Rows are points. Before rounding, the points of a table are all equally far from one centre. They may lie mostly on one side of it. Write the centre, to within rounding.

Points (7 x 2)
0:  0.108 -0.104
1:  0.120 -0.119
2:  0.175  0.150
3:  0.082 -0.049
4:  0.105 -0.100
5:  0.415 -0.038
6:  0.121 -0.119
Centre:  0.247 -0.005

Points (9 x 4)
0: -0.256 -0.186 -0.164 -0.069
1: -0.044 -0.018 -0.095 -0.356
2: -0.058  0.184 -0.283 -0.279
3: -0.010  0.046 -0.029 -0.315
4: -0.219  0.044  0.016 -0.151
5: -0.166 -0.019 -0.010  0.093
6:  0.057  0.105  0.025 -0.204
7: -0.105  0.092  0.044 -0.202
8: -0.029 -0.247 -0.305  0.010
Centre: -0.039 -0.005 -0.190 -0.088

Points (14 x 8)
0:  0.085 -0.122 -0.300  0.162  0.081 -0.126  0.000  0.008
1:  0.107  0.096 -0.335  0.138 -0.136  0.055  0.052 -0.122
2: -0.228  0.086  0.173 -0.167 -0.166 -0.039  0.153 -0.033
3: -0.046 -0.123  0.136  0.070 -0.238  0.003  0.200  0.030
4:  0.017  0.014 -0.114 -0.006 -0.210 -0.431 -0.031 -0.112
5: -0.236 -0.021 -0.055  0.308 -0.272 -0.125  0.010  0.065
6: -0.147  0.243 -0.032  0.013 -0.246 -0.086  0.145  0.227
7:  0.043 -0.001 -0.304  0.200  0.035  0.076 -0.059 -0.081
8: -0.084 -0.264  0.021  0.183 -0.046  0.011  0.100  0.011
9: -0.056  0.026 -0.157 -0.037 -0.466  0.045 -0.010  0.121
10: -0.027  0.184 -0.283  0.257 -0.011 -0.038  0.072 -0.043
11: -0.231  0.034 -0.419 -0.033 -0.020  0.001 -0.065  0.175
12:  0.036  0.024 -0.430  0.026 -0.106 -0.181 -0.061  0.159
13: -0.044  0.152 -0.397  0.133 -0.270 -0.141 -0.088 -0.029
Centre: -0.105  0.008 -0.119 -0.017 -0.116 -0.080 -0.005 -0.005

Points (13 x 9)
0:  0.192  0.015  0.013 -0.177  0.259 -0.194  0.222 -0.060 -0.165
1:  0.050 -0.364  0.065 -0.058 -0.161  0.112  0.276 -0.105 -0.026
2: -0.076 -0.226 -0.233  0.036  0.044  0.097  0.185 -0.303  0.027
3: -0.115 -0.067 -0.282 -0.073 -0.173  0.115  0.064 -0.062  0.091
4: -0.056 -0.213 -0.074 -0.311  0.003 -0.176  0.166 -0.143 -0.008
5: -0.049 -0.225 -0.185  0.027 -0.173 -0.154 -0.033  0.062 -0.076
6: -0.124 -0.234 -0.303 -0.101 -0.062  0.069  0.393  0.135 -0.088
7: -0.207 -0.289  0.129 -0.128 -0.108  0.014  0.250 -0.010 -0.115
8: -0.050  0.065 -0.064 -0.011  0.314 -0.178 -0.038  0.021 -0.123
9: -0.110 -0.211 -0.229 -0.308  0.211  0.055  0.022 -0.106 -0.002
10:  0.043 -0.132 -0.143 -0.340 -0.075  0.176  0.225 -0.156 -0.020
11: -0.033 -0.224 -0.104 -0.161 -0.118 -0.101 -0.002 -0.048 -0.296
12: -0.182 -0.258 -0.320 -0.116 -0.069  0.052  0.068 -0.031 -0.181
Centre:  0.021 -0.114 -0.069 -0.039  0.088  0.049  0.159  0.035 -0.065
